Every row gives one point. Examples show where two turns around zero, p and q, send a point. Where does a point land after both, in the order given? Backwards means that the second turn is done in reverse. Each puzzle has new turns, and all numbers are rounded.

Turn p:
[-25.2 -18.8   9.2] => [-15.5 -28.5  -4.2]
[16.7 24.5 -0.8] => [ 6.4 25.7 13.4]
[ 13.2 -19.5   3.9] => [ 19.8 -12.5  -4.9]
[-16.6   2.0 -19.0] => [-17.9   5.1 -17.1]
[12.0 11.8  6.7] => [ 7.4 10.3 13.0]
Turn q:
[ 9.1 16.4 -1.1] => [ 0.9  2.0 18.7]
[  6.0 -12.0  19.4] => [ 16.2 -15.2  -7.9]
[-17.9 -29.2  -1.6] => [ -4.1  -0.7 -34.0]
[22.5 17.9 -5.8] => [10.2 10.3 25.5]
[-19.7   7.0 -10.8] => [-23.2   3.5  -2.1]
Where do these land?
q, then p backwards: [ 10.8 -25.1  22.4] => [ 17.1 -30.5  -5.0]
p, then q: [ -6.8   9.5 -21.2] => [-21.0   8.2   8.9]
q, then p backwards: [-14.4  11.1   4.8] => [-17.4  -0.2   7.2]
q, then p: [ 20.9  14.2 -17.8] => [ 0.1  8.8 29.6]
p, then q: [-10.5  -9.7  11.8] => [  4.0  -3.6 -17.7]

Turn p:
[-26.5  -6.7 -10.2  18.8 -14.0  26.3] => [-5.6 31.5 13.2 12.2  4.8 26.9]
[ -0.8  26.9  12.5 -10.0   1.0  -0.9] => [ 13.6  -4.9  20.3  -3.4  -2.1 -18.6]
[ -0.2  28.6  -3.7  -1.5  -0.3 -22.5] => [ -4.7  -3.4  10.1   8.5  -4.1 -33.4]
[ -8.7 -13.8  -5.2   8.4 -25.7  11.6] => [ 6.5 18.0 -6.2 19.2 -1.9 19.6]
[-10.6 -36.5   5.9  13.3  -4.8  20.7] => [-3.0 10.1 -8.9 -1.9 -6.3 43.3]
[ 20.8 -19.9  -2.2 -12.7   1.9  11.8] => [ 11.9 -10.2 -21.0  -9.0  13.8  13.4]
[32.2 -0.2 -5.0 -1.1 18.5  3.5] => [ -3.4 -27.5  -8.1  -8.0  22.8  -1.7]
[ -7.2   6.8  -3.6 -16.7  16.2 -23.5] => [ -7.9   1.0  -5.7 -17.6  -9.3 -26.7]
[  1.1  14.7  11.6   1.4   7.3 -26.9] => [ -7.4 -14.6   6.3   0.0 -17.6 -22.7]
Turn q:
[-21.3  -2.8 -22.7  -3.8  -9.2 -30.2] => [ 29.6  18.0 -16.1  -7.5   3.7 -21.4]
[ -7.6  24.4  27.0  -3.8  15.0 -28.3] => [ -8.6  11.4  27.9 -16.5  25.3 -23.0]
[  1.3   0.6 -10.9   6.1  17.4  21.6] => [  1.0 -20.9  -6.6  -2.5   7.2  19.6]
[-14.9  23.3 -19.8  -6.3  17.4   7.3] => [  2.6  -4.9 -18.6 -15.4  29.6   7.8]
[ 6.1  3.4 -4.6 11.6 -7.5 -2.9] => [ 4.7  1.7  0.4 15.3  3.3 -0.7]
[ 0.7 -8.8 15.4  5.8 -4.5 25.6] => [-19.5 -19.5  -0.5   6.9 -14.3   3.2]
[ 23.4 -11.0  -0.4 -13.6 -29.0   4.9] => [-10.4  22.6  -4.8  16.9 -25.7  11.4]
[ 12.3 -29.0  16.1   3.9   0.3   1.9] => [  0.6  -8.2  18.6   2.8 -29.0   3.1]
Where do these land?
p, then q backwards: [18.4 -3.8 -0.8 -6.5 15.6  3.7] => [-15.4   6.4  -3.8   1.9  16.4   9.3]
q, then p backwards: [  2.2   2.7  -8.1 -18.4  16.7 -10.5] => [-10.0  -6.0   0.5 -14.0  10.0  19.3]
q, then p: [-24.8   0.5  14.2  33.5 -12.9   5.3] => [-29.5  -5.2 -23.8   8.4 -24.1   4.0]
q, then p: [ 11.0   6.4   2.1 -30.4  -8.6  12.1] => [ 9.0 27.7 18.6 -1.4  7.9 -7.1]
p, then q: [ -3.8 -10.7 -11.9 -18.2  21.6   7.2] => [ -1.9  12.7 -10.2 -25.5   7.6  11.9]
q, then p: [21.8 11.8 -8.0 -2.7 13.1  1.0] => [  4.3  -4.9  19.0 -12.8  12.0  12.1]
q, then p backwards: [ 14.6 -24.2  22.3  10.0   1.1 -26.1] => [-21.0  30.2  25.6   2.4  -8.1  -1.6]
p, then q: [-19.2  13.5  14.4  20.2 -26.5  -4.7] => [-15.9  -6.8   9.4  33.0   2.5 -20.2]
p, then q backwards: [-20.3   3.8 -24.3  12.4 -20.1  12.2] => [ 25.6  21.0  -2.8  -4.7 -20.1 -13.8]

Turn p:
[ -8.6   7.1 -24.9  -0.8 -13.2 -11.3  -9.4  -2.1  -5.8] => [  3.5   4.5 -28.1  -6.2  14.7   4.5   0.9  -7.1   5.0]
[  3.2  -0.7  17.6 -19.4  15.4 -34.7 -30.7  -8.0 -21.8] => [-25.9 -31.1   7.1 -17.5  12.6  15.0 -13.9 -32.2   3.3]
[  0.2  20.2 -12.8  23.3 -17.5  11.5  13.4  25.5   6.8] => [ 25.5  18.6 -13.2  -3.7  -8.0 -29.0  18.4   2.1   0.8]
[ -1.1 -36.4 -16.3   9.8  15.3   9.5   4.3 -11.4   7.9] => [11.5  5.4 16.0 17.8 22.8 22.4  2.2 21.2 -3.1]
[ 22.3 -20.5   6.8   0.7   3.1   1.5  15.3   6.1  13.3] => [ 14.5 -10.1  21.5  -4.0  -6.0   2.0  -1.3  23.8   5.0]
[ -7.6  15.8   3.3  19.3  -4.4  -5.6   1.5 -12.9  11.9] => [  3.3 -10.7 -14.6  20.5  -6.2  -8.7  11.8  -5.3  -3.4]
[ 22.0  -0.7  10.1 -31.2  10.8   2.3 -33.4 -11.5  -7.7] => [ -8.8  -7.3  11.9 -14.1 -14.4  33.0 -25.5 -23.5   4.2]
[-23.8   4.7  13.2   3.7   1.8  24.4   7.9  29.2  13.5] => [  2.6  26.2  13.8  12.9  -4.2 -35.6 -10.2   1.1  -5.5]
[-22.0  -1.6  -9.8   1.8 -22.4   9.3  22.9   6.1  18.9] => [  5.7  15.4 -19.4  12.8   1.8 -22.2  -5.7  27.5  -1.1]
[  2.1 -11.6  14.2   9.0  -7.7  13.4   9.4  -3.6 -12.8] => [ -3.1   1.8   9.2  -4.0  -5.3  -0.3   6.7  12.0 -24.4]
[ 13.4  23.7  -1.5 -16.2  18.7 -20.5  -1.3 -17.3 -24.1] => [-28.7 -12.9  -4.4 -14.7  -7.6  18.8  16.5 -19.5  19.3]
Turn q:
[-18.2  29.5  -4.6 -12.4 -20.9  -5.4   5.9 -12.9  -2.3] => [-16.8   6.1 -17.3   1.9 -20.3  20.8   2.9  22.7   7.6]
[ 11.0 -23.7  26.5   2.3 -24.3 -14.0   1.8 -14.9  -3.9] => [-19.1   7.7  21.9  -3.4   6.5 -26.7  14.1  21.4  -9.7]
[20.9  0.2 -0.1 19.8 -8.5 21.7  4.9  9.7 11.5] => [17.5  2.9 11.4 -5.0 18.2  9.0 25.6 -6.4  6.8]
[ -4.4  17.5 -25.7  20.5  -7.8 -12.7 -22.7  18.1 -26.7] => [ 15.7  32.9 -26.6  30.8  -7.0   2.3   2.1  -9.2  -7.6]
[  1.8  26.4  10.2   3.5   6.9  24.1 -12.7 -18.3  20.6] => [-15.5   1.0 -10.1 -28.4  11.0  28.5  10.3 -13.4   1.3]
[ 22.9 -19.8  15.0 -25.4  -7.3  11.6   6.0  -2.8  -9.9] => [  5.4  -2.9  32.9 -11.2   8.1  -0.4  -9.4  20.4 -17.2]
[ -2.0  15.4 -22.8  11.4  25.3   5.3   7.8  -5.1  -6.4] => [ 22.3  -7.4 -29.6  -9.2  -5.2   4.1  -3.7 -10.8   1.5]
[-30.3 -11.3   7.2  -3.9  20.3  -0.5 -12.4 -19.0   9.5] => [-24.6 -10.2  -3.6 -15.5 -18.6 -10.3 -12.6 -23.6  -1.4]
[-26.7  10.5 -25.8   4.7  -7.4  -4.1  -9.9  15.8  -3.8] => [  4.0  13.1 -13.6  23.5 -24.1   9.7  -3.2 -12.9  13.0]
[ 16.1   4.6   9.5 -16.8  21.0 -16.7   0.9  20.9   7.6] => [ -0.7 -16.0  -0.5  13.5  28.5   1.6 -24.7   1.9   0.3]
[ 22.9 -24.1  -1.8 -14.4  -5.0 -16.4  18.0  -7.3  11.4] => [  5.6  -5.5  18.4  -9.2  12.6 -23.1 -11.3  24.0  15.3]
[-14.1 -25.1  12.5  10.7   7.7   6.9  12.3  15.7  -7.4] => [  5.7 -21.7  16.5  12.4  -9.7 -15.5   9.9 -14.1  -9.9]
Where do these land?
p, then q: [ -0.5   9.4  12.6  17.1 -13.7 -14.7  20.1   1.5  -9.7] => [  8.6 -10.1   3.3  16.7 -12.0 -20.2  -8.9  17.4   6.6]
p, then q: [ 16.0   3.1 -13.6  17.7  -1.6 -19.1  -9.3 -21.8  17.0] => [ 28.5   1.0  17.6 -18.7   5.5 -13.9  10.7  -6.1  11.6]
q, then p: [ 45.8   7.0  -3.1  -0.8  -2.6 -20.6  -1.8 -29.1  -3.1] => [ -8.0  10.4  12.8 -17.5   6.4  -7.6  -2.6 -24.9  45.7]
q, then p: [ 11.3 -21.6  -2.2   4.1  -5.4  36.7   2.7  20.4   9.6] => [ -9.4 -18.5  23.7   3.3 -34.0   6.8   1.3  12.7 -11.8]
q, then p: [-16.4   4.2 -15.2 -14.6   7.2  17.0 -14.1  -8.8 -31.3] => [  2.4  12.0 -24.1 -25.1 -13.5  14.0  -2.4 -11.1 -21.4]
q, then p: [-13.7  27.8  15.4  -3.2 -17.7   3.3   8.8  19.4   0.6] => [ 11.7  25.4   8.2  13.0   4.4 -13.9  13.4  14.4 -19.1]
q, then p: [ -0.3   4.1  15.1   9.7   3.8 -22.4 -11.0 -35.8   1.8] => [-22.9   8.4 -19.3  -2.6  25.6  -7.7  -5.7  -5.2  22.6]
p, then q: [-28.3   0.9  -8.5  -6.0  25.8   4.0   7.8  -2.8   2.4] => [-12.5 -14.9 -25.0   1.8  -0.9   1.9  13.3 -20.6   7.0]
q, then p: [ -7.3 -15.4  -1.4 -14.9 -17.2   8.6   9.2  15.7   6.7] => [  8.7 -12.1  10.4   5.1 -13.4 -16.5  -8.5   3.5 -19.2]
p, then q: [-13.9 -34.3 -14.3   8.4  14.9   5.4 -13.1  29.3  13.6] => [ -6.4  -9.5 -18.2  -7.0  42.4   0.2  -9.8 -16.4 -20.9]
p, then q: [  7.2  14.9  15.4 -17.6   6.4   1.7   0.6  12.0  -7.6] => [-27.4   4.8   6.0  -0.5  -9.4   3.5  -3.1  10.8   5.4]

Turn p:
[-10.5  17.4  10.6   1.8 -17.4  -7.2  14.9  24.4  14.6   6.1   5.1 -15.9
  18.0  16.5] => [-13.7  -1.4   3.7  22.7  -3.4  10.7  11.4  10.6 -14.2   9.0  -4.4  31.6
 -15.8  13.7]
[-13.0  -7.3  -8.4  15.3 -17.4  -9.0  12.0  22.5  15.3 -10.6 -14.6  -5.4
   5.7  -3.8] => [ -0.2  13.6  26.6   1.7  -7.7   4.4  -1.7  15.0  -6.7 -10.3   5.5  26.9
  -9.0  -3.8]
[  2.5 -10.1  -9.0   0.8  15.3  10.2 -10.4  -0.7 -13.8  24.1 -16.8   9.6
  10.9  19.7] => [ 23.8  -2.6  12.3   0.6 -12.1   2.5   6.7 -15.5   8.0  10.8 -21.3 -15.8
   4.7  14.8]
[ 10.0   7.8  -0.9   3.5 -15.7  -0.1 -26.3  -3.6 -15.3  -3.9  14.1 -20.7
  -6.1  21.5] => [ -5.7  -7.3 -12.8  -7.3  16.3   8.6  32.6 -10.1  -3.6 -18.8  -8.6  -5.8
 -12.1   8.6]
[ 11.8  15.1  12.8  -4.6   0.2   2.3 -12.5 -11.2 -10.2  -5.3  -4.1  -8.4
  13.3   0.4] => [ -4.6  -0.1 -18.1   2.2   7.6  -8.3   0.9   0.5   6.7  -8.8  -6.2  -6.7
  -3.6  23.2]
[ 14.1   9.2 -13.2  -9.2   3.9   5.2  12.2  -9.0   6.2  -1.9 -12.7 -22.8
  19.4  10.3] => [ -8.0  23.0   2.3  26.1   5.3 -16.7   7.3  -8.0   3.5  -1.5 -14.1  -0.4
  -0.5   9.9]
[  5.5 -16.0  19.0  15.1   6.8 -13.4 -12.8  15.1  -2.5   6.6   4.8  -3.0
  21.2  -1.4] => [ 22.4  -7.1 -13.0   4.5 -17.5   7.7   0.9  20.8   0.9  -8.8 -11.2   2.7
 -16.3   3.7]
[-14.9 -20.9  13.0   4.2  -6.3  20.2  11.9   0.5  -4.6  -3.9   2.9   5.8
 -12.7 -18.7] => [  4.6 -22.5  10.0  -0.4  -4.2  -2.9  -6.3   7.5  14.4  -6.8  21.9   7.0
  17.3 -13.9]
[ 20.1  13.5  -3.2   7.3  11.2   4.8   4.7 -10.2  -0.5  -2.5   4.6  -5.1
 -11.0   0.8] => [-3.8  4.5 -7.2 -0.5 23.3 -9.5  1.4 -0.1  9.0  8.3 -7.8 -9.1 -4.3 -8.0]
[  0.8  -1.4  -3.3 -15.5  12.5  -9.6   5.3 -13.4 -11.6  -1.1   9.4  10.4
 -13.6  12.1] => [ -3.1  -5.1  -2.8   2.3   4.6   3.4  -4.1 -13.8 -11.2   9.3   7.2 -27.9
  -0.5  -6.5]
[ 16.7  -7.0 -13.0  -3.4   0.6 -12.7 -17.8  14.6 -10.0  12.4   8.7  17.2
   1.7 -10.0] => [ 18.3   4.6 -13.7 -23.0 -17.1  -1.7   2.5 -12.3  -1.5   6.6   0.4  -2.4
 -17.5  -6.7]
[ -6.9  -8.5 -14.8  17.9 -14.6  -1.3   3.9  -3.5  11.0  -4.7  17.2   7.8
  -2.5   2.8] => [-14.4  -6.5  13.5 -12.0  -7.7  -1.7   7.9   6.5  -7.7  -4.5  -7.0   4.6
  -3.1 -22.7]
[-19.5  18.2 -12.9  -6.6   3.2 -16.7 -10.1  10.4 -16.1  15.0  11.9   5.1
 -13.8 -16.6] => [ -1.4  -5.7 -11.6 -16.9   0.8  22.6 -19.8 -29.2  -6.0   4.2   3.1  11.8
  -9.3  -5.9]
[-10.7  11.3  -3.6 -11.5  15.3   6.0   9.5   0.5  14.3 -14.4  11.7   5.1
  -9.8  -7.6] => [ -6.7  -0.6  -5.1   2.4  13.4  -7.8 -15.7  -1.2 -18.4   9.2   6.1   6.1
  16.1 -12.5]
[ 12.1 -10.3   8.5  -6.6  14.7   9.2   2.9 -16.5  20.1 -10.9 -16.0   8.3
 -13.3 -10.8] => [  4.5  16.3  -1.2  -2.6   7.2 -11.6  -8.1  18.3   8.4   6.3  10.6 -16.4
  26.2  -5.7]
[ -6.9  -8.4   2.2  -8.2 -10.9   0.5   4.7 -14.2   8.8   5.3 -19.1  -2.0
  -0.6  -8.0] => [-10.0  12.5   8.2   3.4 -11.7   4.9  -3.0   2.3  13.3  -3.9   9.5  -2.4
  15.6   5.4]
[-11.4  -2.6  16.2  -0.1  -1.5  11.7   8.1  -5.7  -5.6 -10.2  -7.0  14.1
  -7.0  -7.1] => [ -2.0 -16.0   9.1  -3.5   2.9  -4.6 -12.9   8.9   5.1  -0.2  16.1  -3.7
  12.3   6.2]
Turn q:
[  0.5  -2.5  12.7  -1.0   8.8  10.6  -6.2 -21.0  26.0   5.0  25.6  -6.6
  -1.6  11.0] => [ -2.6  -5.5  24.9  14.8 -15.6  -5.8   8.9 -13.0  15.5 -12.8  10.7 -11.1
  10.5 -14.6]
[ 15.9  -1.3   5.4  -4.1   8.1  -9.4   9.9  -2.9 -12.3  25.0 -23.3  -5.0
  11.2   8.8] => [-15.6 -11.0 -21.5  10.3  -9.1 -13.2  -3.3   5.3  -4.6   7.5   4.8  -9.9
 -19.8  17.1]
[ -5.4   1.3  -5.0   8.9  15.8  -8.4  -1.6   9.2   2.8  -8.6  -3.6 -13.9
  12.9   6.0] => [-14.7   3.3  -1.4  -5.7  -6.1  -2.4  -8.6   9.5  -1.9 -17.3 -15.8  -1.6
   2.7   1.1]
[ 13.7  -0.7 -14.3  -3.8 -20.3  -1.4 -17.2  16.9 -24.5  -4.8  13.4  -1.4
 -20.3  -1.6] => [ 29.2  18.1  -1.1 -16.2  18.4   1.2   9.4  -2.8   8.5   0.6  -0.7   0.4
  -2.4  25.8]
[  2.9  -5.3 -11.0  -4.9  -7.8  -9.8  -9.1  10.8  18.8  14.1  14.4  -4.5
 -12.4  -6.4] => [-4.2  8.8 17.3 11.6 23.4  4.2 13.5 -4.6  9.6 -4.6 -3.3 -5.4 -4.4  6.5]
[ 20.9  -3.0   2.3  14.5  -8.2 -11.3   4.0  14.0   8.7  -7.7   0.5  -3.6
   6.2   4.1] => [  7.0  -6.2   7.0  -0.9   7.4  -8.9  -4.8  -0.2  -9.6  -2.5 -22.8 -17.5
  -5.0   5.1]
[ 0.9  0.4  9.4 16.1 15.5  6.9 12.8  4.4 -8.0 -9.4 24.6 11.2 -0.2 11.3] => [  7.2  -2.0  14.3  -2.8 -15.7  -7.9 -20.9  -1.5  10.3   9.2  -7.8  -0.8
  23.1   5.1]
[ -6.8  -9.2  -4.4  13.3   1.7   7.5  -1.8  -7.4   5.6  -2.9  -8.5 -13.0
 -10.8   4.1] => [ -5.4  -0.1   2.2  -3.8   3.0  -5.6  -7.4 -16.1  -7.2 -17.3   6.3   7.3
  -0.7  -2.9]
[ -1.0   1.4 -20.0  -6.4 -15.6  -2.4  -2.6  -0.5   7.6   4.1 -30.8  18.9
 -30.0   2.4] => [ -2.2  -1.5   0.7 -16.3  28.0   7.7  -3.9 -11.6  -1.3  12.7  14.6  12.1
 -34.1  -5.9]
[ -3.8 -11.5  -1.0  -5.5  -0.9  23.9  -2.2   5.9 -17.0   0.2  -1.6 -10.1
  14.2 -25.8] => [ 12.3   1.8 -25.0  13.6   1.8  18.7  -1.4   4.3 -10.2 -11.5   7.5   5.1
  18.5   7.3]
[ -9.9  -2.1   3.1 -36.1  -5.3   7.5   0.0  -2.2   2.6  -7.5  -3.0   0.2
  -5.1  -9.6] => [  5.2  -3.4  -3.8  -1.2  11.6   9.1  14.2  20.2   2.3  -0.3  24.4   4.6
   4.2 -13.1]
[ 19.3  -7.2   0.2   7.9   5.1   3.4 -12.7  -9.3   0.0  -1.4  21.6  21.2
   9.2  11.6] => [ 18.2  -5.1   2.3   5.6 -12.3  -3.0  -5.0 -12.7  28.5   4.8 -12.9 -12.2
   1.1  -3.9]
[  3.0  26.8  -7.0  -5.1   7.6   6.5  15.9 -11.0 -22.3   0.0 -26.7   4.0
   8.9  -6.0] => [ -6.8 -16.3 -19.5 -14.5 -22.0  15.8  -2.4   9.5 -14.3  13.7   6.6  13.2
 -12.6  11.0]
[-22.7   5.8   8.3  10.2  -5.0   0.2   6.6  -1.6  16.4   1.7  -7.4   0.8
  14.2  12.5] => [-11.1   9.1   9.8   9.9 -12.6  -5.0  -9.0   3.8 -14.6  -0.2  -4.5   5.9
  -6.8 -21.9]
[ -9.9   0.5  -4.0   1.0  -7.4 -22.7  13.4  -4.2 -18.4  -0.2  -4.6   0.3
   5.7 -13.0] => [ -5.7  -1.0 -14.3  -1.9   3.6  -8.7  11.6   7.6  -9.7  13.8 -13.2  20.4
   3.4   6.0]
[-17.7   6.4  25.4  -5.0   8.0  -1.0  -9.2  -1.1  14.0  -7.5   9.3   1.4
  -2.2  -9.6] => [-11.1  10.8   7.8  -2.4  -3.7   4.0   9.2   2.1  -1.3   4.2   6.4 -10.5
  22.4 -22.7]
Where do these land?
q, then p backwards: [ 2.7 10.5  6.0 18.8 -9.8 -0.4 -7.3 13.4 -7.9  2.7 13.1 -0.8  9.0  7.0] => [  3.6  -4.1 -13.0  -3.5  12.9  -7.5  -6.5  -0.7   6.5   5.7 -17.2   4.9
  16.0   8.8]
q, then p backwards: [ 15.7 -10.3  -4.5  -5.1   8.6  -0.5  12.7  -3.3  -4.8   3.6  -3.4  -6.3
  11.7  15.4] => [  2.1  -1.9  17.4   5.1   0.5   3.9   4.9  -4.0 -14.1  -6.8   4.2   4.0
  20.2  -5.5]
p, then q backwards: [-12.6   9.9   4.7  -4.3   9.2   6.9  14.7   6.2  14.8  -7.3   8.7  -4.5
   8.9  -2.1] => [-15.7 -11.4   2.2   5.1  -1.8  -0.7  24.1   2.8  -0.5   5.1  -2.5   0.9
   8.1  -6.0]
q, then p: [ 15.0  12.2   3.9  11.1   8.5  -3.6 -10.7  -7.1  -4.3   6.8  -2.3   6.1
  10.6  -7.1] => [-12.6   8.8  14.5   6.0  -1.4   3.4  12.4  -9.0  12.7  -6.0  -1.0   2.1
  10.0   1.5]
q, then p: [  4.3 -15.5   2.3  14.7  -0.3  -3.9  11.6   3.0  -1.6  -7.5 -15.8  -7.2
 -14.1  -4.2] => [ 10.0   0.5  -5.3   0.8  -5.1   4.7  -9.8 -12.2  -8.2 -12.2  -4.8 -23.5
  -0.3   1.6]
p, then q: [ 19.1  -9.2   1.4  11.2 -25.9  15.5  12.5   3.1   9.2   3.9   2.8  -2.4
   5.1  -8.8] => [ -9.0  -2.8  20.6   9.2  20.6  -1.9   0.8   8.5  -7.4  21.8 -11.1   1.1
   3.7 -10.1]
p, then q backwards: [ 11.1  -2.6   7.2  -6.2  -2.8  -2.2  -1.8  -9.1  -6.8  -9.4  13.3 -10.2
  -0.7  -7.0] => [  3.0 -15.0   4.4  -9.9   4.5  -2.0  -9.7  -6.1   0.3   3.8 -13.0  -8.4
   4.9   0.3]
q, then p: [-34.3   2.1 -11.2  -5.8   8.7  -7.0  13.6  16.4  -4.4   4.8 -15.3   3.1
  14.2  -9.4] => [ 16.5 -15.0  13.7 -23.7  -2.9   2.8 -16.0 -14.1 -11.1   8.9  -6.6  20.5
   3.3  10.1]
q, then p: [-29.1 -29.3   7.8  -3.5   2.0  -6.3  15.3 -10.0   4.0   9.6 -11.9  -6.7
   7.9  10.2] => [  1.3  -5.5   1.7 -25.2 -10.3  10.9 -28.7   3.7 -12.9 -10.7  -7.6   4.6
 -17.8 -14.4]
p, then q: [-22.5 -13.1 -27.2  10.2  10.5  -8.2   6.1  -8.2  -1.1   5.5  -4.5  -1.8
  -4.3  -5.8] => [  6.9  -0.3 -18.2  -5.5  -8.4  12.8  15.6 -11.7 -16.7  -1.1   7.3 -11.5
   9.2 -18.2]
p, then q backwards: [-19.0  10.8  -6.2  -3.8   7.7  -6.2  11.6  -7.6   6.1 -27.8   5.1  32.0
  10.0   1.4] => [ -3.2   4.7  19.9  19.5   7.8   0.2  30.4  15.5   6.3  -7.2 -18.3  -9.6
  -6.1  14.0]
q, then p: [ 12.8   8.7   1.9  -7.1 -13.3  -3.4  10.8  12.9  -1.4   2.5  10.3   2.0
  -3.2   3.5] => [ 12.2  -2.2  -3.0  11.8   5.7   8.7  11.9   5.6   6.0  12.1   0.9  -2.3
 -10.5   4.8]
q, then p: [ 12.8  10.4  -5.9  10.0  -2.7   7.2 -23.5  -1.0   6.1   4.1  -5.3  -7.6
 -18.9   5.1] => [-18.8  -1.6  -9.0  10.7  21.0  -1.8   6.4  -3.5  -1.0  -2.9   7.5 -14.2
  15.0   0.1]
q, then p: [ 15.9   3.2   6.1 -12.3   4.2  -8.0 -75.9   8.1   3.2  -0.1   3.2  -2.2
  -0.8   3.3] => [-34.0  36.3  -7.7  28.7  41.9 -15.0  -0.7  -7.4  -3.4   1.2   1.4  23.6
  18.2 -10.1]
p, then q: [  7.8  15.3   7.1  -7.8 -16.4  -4.7   9.2 -10.9  -1.3  -4.7  -0.6  -4.2
   9.5   4.8] => [-11.0  15.0  15.3  -4.7  -1.5 -10.9  -6.4   0.4   0.8  -0.5   0.0  16.7
  -0.3  -3.0]
p, then q: [  1.1 -13.3   2.9  -9.5   2.6  25.9  -7.3  -6.8 -13.3   4.3  -5.6  -5.0
 -24.5   0.4] => [ -2.5 -27.2   4.6  19.9 -11.2  -3.8   4.3   5.6   5.4 -15.2 -10.0  -7.2
  10.8  -5.1]
p, then q: [ -0.9  10.3   3.8 -10.5   9.2  -1.2   8.4   0.9   3.5   8.9   8.3  15.7
 -20.2  -6.7] => [-6.3  7.6 -6.0 21.7 -2.9 10.2  9.9 -5.8 15.6 -3.8  6.0  2.3  2.3  9.7]
